Every row gives one point. The last column is the point's height on a tilted bowl or saddle (a function of degree 2), plus a little noise. Count its main directions that bend up, bend down and stay straight.

Points, 11 rows:
[[-16  -5  14]
 [ -3 -46 -19]
 [ 47 -13  59]
 [ 14  21   8]
 [  2   5  13]
 [ 76 -61  96]
 [ 18  -9  22]
 [ -3 -10  11]
 [-74 -73 -10]
 [-32  24  20]
 [ 25  29   7]]
Directions: 1 up, 1 down, 0 straight

Points, 11 rows:
[[  2 -72 -56]
 [-21  22 -14]
 [ -2 -57 -38]
 [ 21 -28 -21]
 [ 29  13 -20]
 [-34 -51 -50]
 [-14  18  -9]
 [-21  48 -29]
 [ 43 -30 -44]
 [ 19  70 -53]
 [ 13  51 -30]]
Directions: 0 up, 2 down, 0 straight

Points (17 x 4):
[[-16  39 -42 -10]
 [ -2  43 -56 -30]
 [ 30 -40 -35  -8]
 [ 25 -50  30 -18]
 [ -1 -17 -38  22]
 [ 27  28 -54 -23]
 [ 36 -57  47 -58]
 [ -8   2 -27  32]
 [ -6 -11 -64 -10]
 [-24 -52 -77 -75]
 [-45  19  17   5]
 [  2 -28 -24  25]
 [-13  17  35  18]
 [-34 -32 -86 -80]
 [  6 -52  11   0]
 [-61  26  39 -41]
 [ -5  19   7  33]]
Directions: 0 up, 3 down, 0 straight

Points, 18 rows:
[[-21 -35  44  36]
 [ -2   4  74  49]
 [-33  -8   0  27]
 [-13 -76  17  31]
 [ 23 -27  23  25]
 [-12  71  46  38]
 [-15 -11 -65  44]
 [-12  -2  62  43]
 [ 21 -31  -5  22]
 [ 47  55  -7  10]
 [ -7 -14 -80  56]
 [ 68   3  36  33]
 [ -4 -55  79  66]
 [-16   1 -21  23]
 [-24  17 -14  27]
 [-29   0 -31  31]
 [ 17 -49   5  27]
 [ 13 -52 -19  27]]
Directions: 2 up, 0 down, 1 straight

Points, 21 rows:
[[-13   2 -51 -11  23]
 [-20 -15  34  68 -22]
 [-20  45 -65  18  37]
 [-32  23  64 -63 -86]
 [ 10  42  12 -30  -5]
 [-37 -12 -23  85 -66]
 [ -3 -81  31   8 -41]
 [ 46  22  29  -2  14]
 [ 11  -3  66  20  15]
 [ 25  52  44   6  -6]
 [ 33 -66  -1 -42 -50]
 [  5  47 -41 -12  27]
 [-28 -18  11 -40 -29]
 [  6 -45  -5   9 -15]
 [ -1  23  -8  62 -11]
 [-48 -33  21  37 -57]
 [-15 -74   0  32 -53]
 [ 39 -29 -29 -48 -32]
 [ 10  48 -20 -48  11]
 [ 17 -19   3 -20  -7]
 [ 64  14  48 -39 -14]]
Directions: 1 up, 3 down, 0 straight

Points, 47 rows:
[[ -13   31  -78    4   55   46  -17]
 [ -81    5  -57    0  -56    7   58]
 [  51  -35   33  -18  -20   68   34]
 [  12   32  -52    8  -45  -28   15]
 [ -12   -8  -77  -46   57  -31   14]
 [  37   24    4  -19   59   94   48]
 [  15  -41  -42  -26   28    8    4]
 [  -4  -47   18   30  -17   26   16]
 [ -28  -11   -2    0    6   16    9]
 [   6  -23  -61  -42  -76    2   42]
 [ -17   -4    6  -20  -27    0    2]
 [ -43   30   23   11    8   -9   30]
 [ -27  -20   -1  -35  -12   80   50]
 [  19   64   -3   33   -4    0   20]
 [   1   31    9   -2   21  -30   18]
 [ -41   30   60  -25  -15  -43  -13]
 [ -25   24  -20   45   18   15   12]
 [ -52   39  -20  -26   20   89   70]
 [  21  -48    2  -29  -54   44   34]
 [ -12   32   29  -56   12  -16   23]
 [  33   -5    4  -88  -17   13   45]
 [  21    6  -67   31   30  -26   -6]
 [  -2  -28   38   12   34   24   27]
 [  15   79   17  -25  -57   24   47]
 [ -30   18    8   -5   -3   21   20]
 [   4  -49   -7   21    6   31    9]
 [  24   69    3    6  -10    0   27]
 [ -28  -34   23   33  -19    6   15]
 [ -18    2  -30  -29   29    9   14]
 [  36   39  -23   -9    0   64   -3]
 [  -7   45   31    9   23   26   37]
 [   1   23  -45   49  -28  -39   14]
 [ -58   68    4    3 -100    1   97]
 [ -14  -51   58  -26  -16  -40  -51]
 [  25  -47   21  -14  -26   -6   -2]
 [ -37   30   22   -8   57   -6   59]
 [  42  -75   21  -15  -63  -51    4]
 [ -44  -61  -43  -71   -9   50   63]
 [  23  -33  -14   32  -38  -34    9]
 [   3   -3   -4  -63  -28  -57  -15]
 [ -39   71    5    7   -3  -36   55]
 [  -2    4  -81   11   37   -6  -19]
 [  46   16   21  -45    1   -1   22]
 [  -3  -80  -31   25   -2   38   20]
 [ -35   -9   55   69   16  -38   47]
 [ -65  -21   93   24   55  -25   54]
 [ -25  -23   -2  -31   37  103   69]]
Directions: 4 up, 1 down, 1 straight

Points (49 x 7):
[[  32   91   29  -17  -30   13   30]
 [ -20  -28   18  -21   14   68   18]
 [ -59  -54  -10  -20   10  -22   32]
 [  22  -37   15  -23  -12   27   12]
 [ -17  -32   31  -98   -4  -17   30]
 [   6  -12  -18   15   14   -5    3]
 [   1  -35   -4  -20   -7    9    3]
 [   4   36  -65   -8   29    9   22]
 [  -2  -57  -36    7  -33    0   18]
 [  -8  -24   14   45   30    1   12]
 [  15  -26   49  -14  -38    1   24]
 [ -57    4   20   25    8   22   24]
 [ -58   42   39  -54   21  -30   18]
 [  23  -45   41  -32  -37  -46   41]
 [ -65   25  -16    2   18   35   34]
 [  12   27  -49  -30    6   72   34]
 [   6   18   25    8    8   29    7]
 [ -40   38   36   42   84   32   60]
 [ -19  -23  100   11  -93  -13   97]
 [  13  -38  -23   17   -5   -7    8]
 [ -37  -16  -16  -17  -81   22   40]
 [ -69   -2   13  -16   17  -90   53]
 [   0  -14   43   50  -43  -30   42]
 [  52   65   16   59   28  -18   57]
 [ -31  -56  -17   19   -7  -18   19]
 [  31  -18   49   34   85  -42   60]
 [ -41  -38  -77   44   64   29   57]
 [   3   46    7  -52  -29  -12   -3]
 [  -7   24   47   22  -69  103   78]
 [ -29  -65  -65   -9   10  -60   54]
 [ -20  -14    4   25  -27   30   10]
 [  44   26  -37  -41  -18   16   16]
 [ -11   42   34  -23   90   30   39]
 [  11  -17  -44  -11   23  -16   10]
 [   1  -45   29   25   36   47   12]
 [  -8  -44  -57  -39  -22  -16   25]
 [  -2  -36   11  -40   12   39   12]
 [  59   -6  -25   53    6  -23   41]
 [  35   20  -64   33   36   43   42]
 [ -62    1  -17   32   55   -3   42]
 [   3  -56  -40    2   15   -8   15]
 [ -52  -26  -21   -3  -12   40   21]
 [  23   -2   -3   -6   23  -22    3]
 [ -10   53   72    2   29  -77   42]
 [ -41  -23   33   18  -43   25   26]
 [   2  -10  -28   41   28   68   20]
 [ -23    7   22   -4 -112  -48   71]
 [  26   30   28   -2  -30   -4   14]
 [ -14    4   41   43   17    6   18]]
Directions: 5 up, 0 down, 1 straight
